Each row is a point. Any point is a mix of the corners, with weights that add up to 1. It lies inside the corners' shape when no weight is negative. Is each point inside? If not, which corners have a negative weight?
In the rows, 128 means zero.

Corners:
(1): [188 159 115]
(2): [ 49 104 177]
(3): [172 107  91]
(4): [ 47 133 150]
Points:
[ 44 118 180] => outside (3)
[149 114 106] => inside
[179 156 110] => outside (2)
[ 64 106 160] => outside (1)
[113 146 137] => outside (3)
[147 146 123] => inside
[169 127 113] => outside (4)
[ 63 109 152] => outside (1)
[101 105 134] => outside (1)

Corners:
(1): [191 146 119 124]
(2): [149 155 132  37]
(3): [141 134 170 155]
(4): [195 112 156  43]
(5): [ 52 111 115 151]
Points:
[ 95 109 146 141] => outside (1, 2)
[175 126 142  70] => inside
[149 139 125 190] => outside (2, 4)
[188 128 164 119] => outside (2, 5)
[ 61 125 100 150] => outside (3, 4)
[190 134 148  72] => outside (5)
[136 141 132 119] => outside (4)
[103 118 126 125] => inside
[189 157 124  46] => outside (3, 5)

Corners:
(1): [249 148 105 129 136 134 134 115]
(2): [115 111 126 111 119 151  95 137]
(3): [176 103 145  75 132 110 132 137]
(4): [ 85 139 105 141 155 121 126 166]
(5): [ 99  80 176 128  65  96 146 127]
(6): [132 106 106 151 154 161 134 127]
(7): [ 94 151 106 129 124 122 144 139]
(8): [ 91 144 165 146 137 160 120 124]
(9): [123 123 100 112 145  79 113 125]
Points:
[137 109 119 116 124 111 127 125] => outside (4, 8)
[135 103 131 116 118 133 116 141] => outside (7, 8, 9)
[122 112 138 120 118 114 133 139] => inside
[169 127 119 120 129 136 121 128] => inside

Corners:
(1): [115 124 127 123 153 152 153 148 116 210 105]
(2): [ 68 128 161 125 108 226 122  72 135 149 114]
(3): [139  48 144 111 129 152 147 169  72 111  65]
(4): [163 154  65 113 132 158 151  84  83 135  73]
(5): [ 19 200 101 154  95  75 109  73 139 174 135]
(6): [184 120 171 118  95  78 152 162 133 118 100]
(7): [117  75 183 187 220 166 129 158  74 158  64]
(8): [206 138  72  67  66 137 238  52 101  72 185]
(9): [184  89 123 130 146 134 122 142  49 147 109]
(10): [ 66 212 157  74 133  33 103 156 142  73  83]
(11): [104 171  34  97 128  94 141  81 162  75 149]
(12): [228  87 117  32  89 104 211  68 101  71 133]
Points:
[ 77 162 116 129 119 103 127 102 125 140 117] => inside
[ 97 146 120 129 126 129 131 112 117 136 107] => outside (12)
[145 115 131 113 124 120 147 135 107 124  99] => inside
[138 116 117 110 125 128 151 112  99 122 101] => inside
[145 131 115  92 107 119 161 114 109 114 118] => outside (7)
[119 151 115 100 120 114 134 104 125 132 111] => outside (3, 7, 8)
[149 122 112  99 110 126 157 117 107 119 112] => outside (7)

Corners:
(1): [101 200 151 159 121 154 154 162 181 179 154 133]
(2): [ 63 107 118 112 131  95  82  41 101 134  94 152]
(3): [ 80  91 102  96 112 144  56  77  75 128 113  85]
(4): [ 71  98 128 104 102 132  81 100  69 147 101 136]
(5): [ 64 146  93 156  70  99 128  47  83 158  85 144]
(6): [176 116 162 114 184  76 163 165 164 117 162 132]
(7): [138  97 170  81 177 164  96 117 111 128 127  69]
(8): [ 52 169 105 168  83  73 109  84  81 124  86 160]
(9): [168  79 178 141 125 125  80 122  93 113 108 113]
(10): [205 134 170 113 147 114 101 176 163 178 128  81]
(11): [ 95 249 142 160  81 123 189 133 159 132 144 200]
(12): [166 118 173  99 160  90 145 145 148 164 182 102]
(13): [144 220 136 131 176 153 169 154 150 143 178 179]
Points:
[112 146 129 118 133  83 123 114 128 136 131 149] => outside (1, 5, 7, 9)
[109 148 128 136 110 111 124 102 116 153 115 132] => inside
[120 143 143 129 121 120 122 124 120 145 129 125] => outside (2)
[125 122 150 133 125 116 105 114 105 128 116 124] => inside
[119 140 144 111 143 126 121 129 126 145 141 126] => outside (5, 9)
[135 123 147 125 134 113 115 122 120 136 125 119] => inside
[ 92 148 126 125 107 113 122 104 118 146 123 128] => outside (9, 13)
[109 197 145 158 106 115 167 144 146 148 147 172] => outside (2, 3, 7, 10)
